Every row gives one point. The last column is the point's height on a tilted bowl or saddle (a function of degree 2), plus a little noise. Count its main directions that bend up, bend down and stay straight.
In the rows, zero is written as 128.

Points:
[[124 128 136 103]
 [ 96 167 225  95]
 [214 176 161 120]
 [141 109 158 123]
 [188 153 114  89]
 [113 136 127 102]
 [ 47 181  96 197]
 [170 163  62  44]
 [156  67 145 164]
 [ 99 153 168 107]
 [172  82 134 159]
 [156 140 146 113]
 [212 169 100  58]
 [189 123 132 129]
 [145 128 149 114]
 [135 152 106  95]
 [ 86 106  89  91]]
Directions: 1 up, 1 down, 1 straight

Points:
[[114 133 116 115 132]
 [196 121  89 168  79]
 [137 199 173  32  41]
 [152 162 111 133 115]
 [ 91 114 109 157 148]
 [ 78 123 103 156 156]
 [137 238  94 208  65]
 [146  75 146  80 119]
 [139 124 152 124 128]
 [ 97 120 168 150 147]
 [ 78 129 190 192 185]
 [164 176 114  83 107]
 [193 149  97 119 115]
 [147  91 162 120 116]
 [103 116 161  76 107]
 [100 146  81 125 127]
 [190 158  88  87 119]
 [153 181 173  90 115]
 [182 119 126 134 121]
 [185 183 140  99 124]
 [105 156  20 219   7]
 [155 144  98  92 121]
 [117 103 109 153 131]
 [133 200  75 144  71]
 [150 144 143 160 129]
 [100 140 180 141 147]]
Directions: 2 up, 2 down, 0 straight
